Each row is a point. Before rounding, the points of a table are all equally far from one centre. They may lie mostly on one side of it. Write the centre, to within rounding.

Points (7 x 3):
[[ 18  22  72]
 [  4  61  67]
 [-33   3  47]
 [-32 -18  32]
 [  8  11  69]
 [  4 -51   7]
 [-49 -20  -6]]
Centre: [ 22  33 -16]

Points:
[[-68  -5  15  61  55  15]
 [  0  19   2  58 -20  49]
 [-25  44   9  55  -3  34]
 [-54   3 -54  25 -42  12]
 [-29 -17 -14  80 -42  -2]
 [-30  34 -39  29 -21  42]
 [-39 -18   0  52  32  69]
 [-96 -22  -8   5  -7 -28]
 [-63  13  24  44  -6  44]
 [-44 -28 -41  34 -47  34]
 [ -9  14 -46  66 -34   1]]
Centre: [-16 -18  -6  15  13  -3]

Points, 12 rows:
[[-31 -18 -41  11  28  72  37  16   1]
 [ 41   0   7   9  12 -21  12 -63  81]
 [ -4   9 -38 -24  66  -4  37  27   8]
 [-13  63 -32  15  38   1  14 -54  47]
 [ 12 -24  51  31  61  22  32  21  63]
 [-17  63  16  36  12  19  21 -47  60]
 [-39  33 -32  28  42  -3  48  10  55]
 [ 26  -5 -51  21   7   2  72 -40  60]
 [-22   6 -27  39  85 -16  43 -15  58]
 [-29  19 -30 -14  38 -48   0 -55  24]
 [-10  39 -32  87  48 -16  39 -52  12]
 [-14 -40  11   7  59  34  54 -31  73]]
Centre: [  5  -9   2  29  23   7  16 -23   8]

Points:
[[ 44 -38 -47  -7  12 -27 -13  15  -1 -78  -9 -10]
 [  8 -61 -66 -30  13 -51  39  23 -40 -30 -30   7]
 [ 65 -65  -7 -38  29 -43 -16  26 -65  -9 -10   0]
 [ 60 -58 -44 -36  27 -51  38  18 -30 -15 -44 -18]
 [ 10 -55  -9   7   9 -59  23  56 -69 -18  29  -9]
 [ 64 -42 -22 -46  30 -44 -10   7 -18 -30  -4 -43]
 [ 54 -73 -32 -40  52 -62  31  -9 -31 -15 -19   7]
 [ 32 -28  -8 -47   6 -59  -5  10 -53 -60  24 -11]
 [ 19 -11  -9  -4 -14 -37  11  39   1 -54  46 -34]
 [ 40 -70 -18   6   4 -44   1  40  -6 -68  -1  -5]
 [ 91 -43   7 -58  24 -11   8  38 -26 -41 -42  -7]
 [ 29 -51 -35 -28  51 -69  29  17   2 -60 -56 -17]
 [ 37   1 -33  -4  67 -63  17  15 -29 -89 -32 -21]
 [ 42 -74  -8 -65   6 -50  22  50  13 -25 -17  18]
 [ 55 -50   1 -12  29  17  31  46 -19 -81  -4 -31]
 [ 43 -60 -22 -34  30 -42   9  -5  -8 -21 -15 -57]]
Centre: [  7  -3  14  -8  43 -14  20  22 -13 -12 -19  20]

Points (25 x 18):
[[ -58    1   43   22   25   -1   26   17  -78  -11  -19   57  -26  -66
     7   20   11  -67]
 [ -72   -6    6   -5   48    1  -23   63  -69   17  -15   49    1  -62
    48    2  -19   -6]
 [ -34   -9   -6   33   24   26   -6   33  -68  -16  -37   47  -23  -69
    -1   10   35  -63]
 [ -51  -26   42   -8   54   -1   -4   48  -41   -2  -15   71  -41  -65
    13   18   -6  -18]
 [ -32   24   49    9    4  -38  -20   65  -40  -50  -30   58  -20  -50
    19   36   29  -38]
 [  -1   -3   64   31   36    9   -8   53  -45    8  -37   61  -48  -41
    52   15   22   -5]
 [ -31  -33   43   17   14  -26   21   52  -57  -43    6  101  -23  -60
    34   26   -4  -17]
 [ -68   10   40   11   31   12   25   61  -77  -28    3   54  -46  -71
    37    4  -15  -51]
 [ -30    4   10  -38   30   23    1   68  -82    0  -31   65  -45  -50
    58    1   11  -33]
 [ -43    8  -12   38   25   -2   -1   66  -78  -46   -7   46   48  -53
    31  -11    5  -26]
 [ -20  -26   41    7   46   10  -23   58  -34   -4  -30   59  -35  -21
     5  -12   -2  -52]
 [ -47    7   51   33   45   20   53   78  -38   11  -35   58  -21  -40
    32   40  -16  -16]
 [ -49  -19   24   20   22    2  -33   47  -33    2   -8   71   -9  -83
    20   -3   29  -17]
 [ -74  -11   43   57   16  -17    8   48  -29  -31   25   58   25  -49
    49   38  -32  -31]
 [ -30  -28   19  -13   45   21    7   87  -80  -27  -20   26  -24  -53
    11   37   -8  -17]
 [ -47   51   15   10   52  -20  -28   61  -66   13    0   44    6  -68
    58   12   13  -23]
 [ -36    8   25    0   28  -35  -17   31  -75  -22  -63   35  -22  -42
    59    5  -25  -52]
 [ -40  -16   36   17   51   30  -14   46  -58    8  -30   46   23  -40
    18    3  -18  -31]
 [ -20  -24   55   21   30    7   29   39  -65  -35    2   76   -2  -51
    -3   15   16  -26]
 [ -26  -37   22   13   10    2  -23   31  -51   29  -23   39    6  -56
    -2  -16   -9  -19]
 [ -66   12   56   13   30   11   -8   65  -58  -55   20   32  -15  -46
    13    4    9  -11]
 [ -34   -4    3   15   23   -8  -20   33 -101   13  -31   37  -31  -13
    16  -33   11   -7]
 [ -25  -41    9   12   12    3  -35   74  -76  -27   -5   45  -16  -48
    -6   11  -11  -35]
 [ -57   22   49   30   49   -4   10   59  -76  -14  -27   56  -38  -32
     1   18   14  -38]
 [ -62  -18   24   16   26   -3   -4   93  -74  -13   -6   61  -18  -52
     7   10  -23   -9]]
Centre: [-28   1  -5  15   9  -8  20  38 -33  -8   5  29 -19 -19  47  23   7 -26]

Points (30 x 24):
[[ 25  24  16  54 -47 -56   0  12   2 -20  -6   2  14 -22  26 -26   5  49
   82  41 -57  34  43  10]
 [ 13  56 -12  59   3  -9  36  23   6 -22  29 -11  25  -3   4 -18  -7  28
   60  43 -20  15 121  -5]
 [ -5  72  17  50 -30 -22  -9   5  18  -7  -1   3  32 -46 -27   1  30  57
   51  56 -10  48  76  35]
 [  7  42  18  47  14 -35 -22  21   4 -29  26  -3   2 -48   3 -46  -1  24
   67  72 -46  62  40  25]
 [ 31  37  35  51 -10  -3 -23  -4   9  -1  16   4  51 -36   3   0   1  62
   85  38 -72  69  71   3]
 [ 16  22  19  43 -37  -4 -15  18  26 -27  20 -10  41 -32   1 -28 -40   6
   51  43 -34  55  90  26]
 [-17  21  12  16  -3 -59   5  34 -22 -13   6 -27  45  -6 -11 -12 -10  55
   35  50 -12  57  76  14]
 [  1  36   6  53  -9 -39   9 -17  31 -25  12  19  48 -35 -11 -50  -1  37
   60  56 -15  42  56  22]
 [ 58  59  15  23 -11 -17  -8   6 -19 -26 -22   8  57 -15   9 -42 -24  25
   75   9 -46  58  76  10]
 [ 35  47  11  76 -24  27 -26 -50 -38 -44  29  -3 -30 -24 -29 -44  27   2
   50  39 -64  21  84   0]
 [ 23  51  13  55 -12 -32  -6  41 -43 -38  20 -18  24 -28   7 -21  -4  34
   44  39 -17  62 101   6]
 [ 31  37  35  57  11  -5  32  13 -37 -14  27 -24  41  13   9 -13 -23  53
   59  26 -18  24  82 -16]
 [  7  45  21  31   4 -32 -23  34 -23 -43   1   0  18 -54   9 -25 -12  33
   91  64 -60  48  56  22]
 [ 15  70  10  56  27 -32   8  34   3 -32  -5  13  19 -42 -28   7 -19  36
   62  59 -25  66  65  22]
 [ 55  49  39  31   8  -8 -15  13  -7 -13 -19  18  51 -16   8 -15 -47  56
   53  20 -32  56  70  13]
 [ 13  -1  27  60 -24 -18 -29  15 -18 -59  57   4  34 -34 -14 -25  -7  32
   32  58 -56  48  88   8]
 [ 10  59  26  30 -50 -40 -23  10   0 -44  -6  10  30 -45   9 -14  20  34
   47  46 -47  87  57  24]
 [ -6  23  10  36 -21 -20   2  10  -1 -57  23 -36  34 -17 -19 -23 -24   8
   55  22   5  58  88  25]
 [ 10  32 -17  45 -19 -44  -2  25 -18 -20   1   4  35 -31  24 -16 -22  46
   61  79 -79  54  49  21]
 [ 42  35  35  24   6 -39   7  55   0  -1  14   9  26 -13   1 -38  -6  59
   32  49 -61  36  63  -5]
 [ 15  32  23  44  -3 -56  11  20  25 -12  24  -1  44 -11   8 -27 -13  35
   63  25 -49  54  79  31]
 [  1  38 -12  66 -23 -25  -2   5 -21  11  21  12  22 -35  -6  13  -8  55
   70  52 -44  61  94  23]
 [ 29  37  13  68 -12 -22 -36  18 -26 -29  22 -28   8 -31  -7 -37  32  46
   64  59 -10  61  90  10]
 [ -8  50  11   2  -7 -22 -10  22  23 -27  19   0  17 -23 -13 -10  -6  25
   52  64  16  46  97 -11]
 [ 20  64   7  15 -21  -9  -4 -14   7 -27  23  21  20 -64  11 -28  10  48
   51  71 -37  69  64  15]
 [ 44  21  34  11 -29   3  -7  25  -3 -24  12  34  50 -29  42 -39   8  47
   61  48 -28  36  76  27]
 [  7  16  14  37 -29 -49   0 -14  24 -37  -6  12  53 -28  18 -21   7  38
   68  59 -24  65  91  38]
 [ -2  66  32  61   2 -25  13  -2 -12  -2  27  35  25 -14  12 -24   8  53
   81  42 -45  48  52   9]
 [ 35  40   7  31 -14 -39   7  35   4 -38  39   5  13 -50 -16 -31   8  23
   49  33 -50  61  93  15]
 [  2  24  36  22   2 -17  -3  26  27 -17  26  -2  48  20   9 -40  11  35
   75   5 -75  56  67  -4]]
Centre: [ 17  18   4  28  13   6 -12 -13 -12 -31 -16   0  15   3  -3  10  29  10
  27  40 -48  23  59  14]
